Every row gives one point. Two turns around zero, p and q, are shown by what they do to some points. Write where each new point lands after one turn and then the other. Backwards means that the second turn is done in reverse. Each puzzle has new turns, and all numbers are rounded.

Turn p:
[ 0.4 -3.9] -> [3.9 0.0]
[-3.7 -1.4] -> [ 1.0 -3.8]
[1.6 4.1] -> [-3.9  2.1]
[ 0.1 -3.1] -> [ 3.1 -0.3]
[1.6 4.3] -> [-4.1  2.1]
Turn q:
[-3.0 -4.3] -> [-4.7 -2.3]
[1.3 4.1] -> [3.1 2.9]
[1.7 0.2] -> [ 1.6 -0.7]
Where do these land?
p, then q: [ 1.6 -0.6] -> [1.4 0.9]
p, then q: [-0.4 -3.8] -> [ 2.9 -2.5]
q, then p: [1.7 5.8] -> [-3.7  4.8]
q, then p backwards: [-3.0 -1.4] -> [-0.1  3.3]

Turn p:
[-2.0 -0.1 -5.0 -0.1] -> [-0.7  0.2 -4.2  3.3]
[6.3 0.0 6.9 3.7] -> [ 4.5 -1.5  8.5 -2.5]
[-0.2 -1.7 -0.9 -2.5] -> [ 0.2  2.3 -2.0 -0.9]
[-2.8 -0.8  0.3  0.4] -> [-0.8 -1.7 -1.9 -1.2]
[-1.4  2.6 -1.3 -1.5] -> [-3.2  0.7 -0.6  1.3]
Turn q:
[-0.8  0.6 -5.7 -2.3] -> [-4.8  0.6  0.8 -3.9]
[-0.4 -1.4  7.7 -0.6] -> [ 5.7 -3.0  2.0  4.0]
[ 0.1 -1.8 -4.3  1.0] -> [-3.8 -0.4 -2.5 -1.4]
[-2.0  1.2  4.0  1.6] -> [2.2 0.9 1.5 4.0]
[ 3.2  1.4 -1.6  0.1] -> [ 0.8  1.7 -1.7 -2.9]
Where do these land?
p, then q: [2.9 3.8 1.5 3.3] -> [ 3.7 -1.6 -1.1  4.3]
p, then q: [ 1.4  1.5  3.0 -4.4] -> [1.6 1.5 5.3 0.5]
q, then p: [ 0.9 -5.2 -5.4 -1.4] -> [-0.6  1.5 -7.3 -1.8]
q, then p: [-3.8 -0.1 -1.2 -0.8] -> [-1.1 -3.1 -0.6 -2.4]
p, then q: [-1.5  0.0  2.1  3.3] -> [ 0.3 -4.1 -0.9  0.2]

Turn p:
[ 1.4  1.3  7.9 -1.5  2.7  3.0] -> [-3.1  0.8  4.9  1.0  3.5 -6.1]
[-2.2 -2.7 -0.8  2.5 -2.6 -0.2] -> [ 0.3 -3.2 -2.6  2.6 -0.9  1.2]
[ 0.4 -2.6 -3.4  0.6 -1.2 -1.1] -> [ 2.8 -1.1 -2.3 -0.1 -2.2  1.3]
[ 0.9  2.1  1.3 -1.4 -1.9  3.0] -> [-1.4 -0.6  4.3  0.2 -0.6  0.4]
[ 0.7 -2.0 -2.2 -3.1  4.2 -7.6] -> [ 1.4  5.3 -6.3 -3.7 -2.0 -2.6]
[-0.9 -1.5  4.1 -3.0 -1.8  0.2] -> [-3.3 -1.1  1.0  1.0 -2.2 -3.6]
[-0.4 -2.2 -1.4 -2.3  5.8  0.1] -> [ 1.6  0.0 -2.0 -5.2  1.9 -3.0]
[-1.5  6.0 -2.1  3.2 -2.2  1.5] -> [-1.6  0.6  2.0  1.2  2.1  6.8]
[ 1.5  1.6 -3.5  5.0 -3.0  1.2] -> [ 3.3 -0.7  0.9  3.0  0.5  5.6]
Turn q:
[ 2.1 -0.8  2.0  1.7 -4.5 -1.7] -> [2.1 1.0 2.5 4.6 0.0 1.5]
[ 1.1  0.2  4.3 -2.1 -1.8  0.0] -> [ 0.0  0.6  3.7  0.0 -0.7  3.6]
[ 1.8 -5.6  0.3 -5.6 -3.5 -4.4] -> [-0.5 -3.3  5.4  3.1 -6.8 -0.7]
[-6.7 -0.6 -2.1  0.8  4.0  3.3] -> [-4.5  2.3 -6.2 -3.3 -0.9 -1.3]
[ 1.7  1.4  2.0  3.2  2.3 -1.0] -> [ 0.5 -1.8 -1.2  0.8  3.8  2.3]
[ 2.1  0.0 -3.3  0.5  1.0  2.7] -> [ 3.4 -0.4 -2.1 -2.0 -0.2 -1.9]
[-2.1  5.4 -3.3  1.5  2.5  1.1] -> [-1.0  1.7 -2.2 -3.2  4.8 -3.5]
Where do these land?
p, then q: [ 2.0 -2.4  3.4  0.9  0.4  0.4] -> [-0.6 -2.6  0.0  3.3  2.1  0.4]
q, then p backwards: [ 3.0 -2.1 -2.3  0.8  1.8 -3.9] -> [-1.2 -4.6  1.4  1.8 -1.4  2.8]
q, then p: [ 0.6  6.1 10.0  1.0 -1.4 -0.2] -> [-2.7 -2.5  6.2 -2.8  8.4 -3.3]
q, then p backwards: [ 1.1 -0.1 -0.8 -2.5  2.9  2.5] -> [-0.9 -1.3 -3.0 -2.8  1.5  1.0]
p, then q: [-0.5 -2.0 -3.4  1.9  2.0  1.8] -> [ 2.7 -3.1 -0.6 -1.7 -2.5 -0.2]
p, then q: [-1.3 -0.2 -3.1  1.6  0.3 -0.5] -> [ 2.3  0.0 -1.3 -2.0 -1.4 -1.1]
q, then p: [-9.7  1.0 -0.9 -3.2 -3.9  0.8] -> [-9.1  2.3 -1.2  0.6  0.2  5.7]
p, then q: [ 2.5  1.0 -2.4 -1.7  2.3  0.5] -> [ 1.0 -0.8  3.5 -2.5  0.2  0.8]
q, then p: [ 2.4 -1.3 -0.5  1.2 -4.5 -1.4] -> [1.9 1.7 1.0 4.6 1.6 0.1]
